Each row is a point. A path goes straight from each point to the next, and from the last back to the first. The post is the endless flat space through its rows: a point in 2 columns, a line in 3, a plane in 4, and so on, so that a path can go around it. How many times does the path go around the post? Going back the other way cancels.

Post (1 x 2):
0.15	0.12
Path:
0.39	0.46
0.20	0.76
-0.43	0.47
-0.24	-0.34
0.33	-0.23
0.40	0.25
0.03	0.34
-0.20	-0.10
-0.11	0.10
0.08	-0.17
0.37	0.03
0.41	0.48
-0.18	0.37
-0.13	-0.30
0.48	-0.40
0.46	0.28
Times around: 3

Post, 3 rows:
0.27	-0.17	0.06	0.05
0.19	-0.38	0.05	-0.24
-0.36	0.45	-0.17	0.19
Path, 23 rows:
0.09	-0.26	0.12	-0.58
-0.52	0.78	-0.31	0.21
-0.27	-0.21	-0.37	0.05
-0.11	0.67	-0.01	0.88
-0.34	0.05	0.01	-0.31
0.37	0.35	0.44	0.54
-0.03	-0.28	0.03	-0.55
-0.05	-0.34	-0.39	-0.48
0.19	-0.14	-0.12	0.29
0.48	-0.17	0.27	0.47
0.51	-0.36	0.52	-0.16
-0.53	0.01	0.04	-0.56
0.11	0.20	0.14	-0.36
0.26	-0.22	-0.06	0.00
0.62	-0.13	-0.01	1.03
-0.14	-0.42	0.14	0.00
-0.11	0.19	0.27	-0.32
0.16	0.22	-0.08	0.17
0.15	-0.38	-0.30	0.15
-0.40	-0.01	-0.10	-0.03
-0.25	-0.10	0.11	-0.41
0.25	-0.10	0.24	0.35
-0.68	0.11	-0.03	-0.10
Times around: 4

Post, 7 rows:
0.21	-0.06	-0.03	0.04	-0.23	0.14	0.29	0.17
-0.12	0.01	-0.09	-0.24	0.49	-0.31	-0.18	0.39
0.01	0.42	-0.31	-0.25	0.76	-0.99	-0.19	0.39
0.05	0.00	-0.34	0.34	-0.43	0.52	-0.16	-0.38
0.10	-0.06	0.48	-0.23	-0.19	0.12	-0.23	0.35
0.21	-0.18	0.37	-0.02	0.03	-0.12	0.08	0.11
0.16	0.13	0.14	-0.25	-0.22	0.07	0.34	-0.08
Path, 28 rows:
0.04	0.13	0.06	-0.59	0.27	-0.81	0.15	0.23
-0.08	-0.15	0.03	-0.27	0.23	0.01	-0.53	0.52
0.37	-0.44	0.37	0.29	0.07	0.35	-0.17	0.42
-0.18	-0.14	0.12	-0.08	0.21	0.27	-0.01	0.48
0.24	0.48	0.27	-0.17	0.04	-0.67	0.12	-0.04
-0.02	-0.25	-0.20	0.11	-0.75	0.52	0.17	0.01
0.34	0.05	0.24	-1.11	-0.27	0.14	0.88	0.47
0.22	-0.42	-0.40	0.84	-0.03	0.37	-0.12	-0.20
0.18	0.39	0.58	-0.27	0.39	-0.37	-0.55	-0.14
0.31	-0.27	0.26	-0.25	-0.40	0.80	-0.03	0.12
-0.32	0.01	-0.21	-0.68	-0.31	0.36	-0.26	0.20
0.03	0.14	0.66	-0.52	-0.45	-0.32	0.04	-0.10
-0.08	0.15	-0.53	0.61	-0.22	0.15	0.05	0.12
-0.06	0.57	-0.21	-0.04	0.04	0.20	-0.28	0.09
0.13	0.16	-0.23	-0.17	0.64	-0.61	0.14	-0.01
0.10	-0.44	0.22	-0.36	0.04	-0.11	-0.07	0.61
-0.11	-0.33	-0.05	0.03	0.05	-0.32	0.09	0.43
0.20	-0.34	-0.42	0.81	-0.41	0.34	0.39	0.11
0.02	0.03	0.00	0.26	0.10	0.09	0.01	-0.46
0.12	0.17	-0.39	0.21	-0.05	0.16	-0.26	-0.14
0.18	-0.21	-0.11	-0.03	0.25	-0.16	0.12	0.19
-0.01	0.16	-0.18	-0.32	0.29	-0.65	0.09	0.28
-0.11	-0.04	0.29	-0.22	0.08	-0.22	-0.01	-0.03
0.26	0.31	0.30	-0.61	-0.61	-0.18	-0.24	0.18
0.18	-0.13	0.30	-0.56	-0.13	0.25	0.48	0.00
0.06	0.42	-0.25	0.13	0.82	-0.69	-0.59	-0.33
0.20	0.35	0.62	-0.53	0.15	-0.57	0.26	0.49
0.16	-0.13	0.44	0.14	-0.35	-0.22	0.12	0.08
Times around: 0
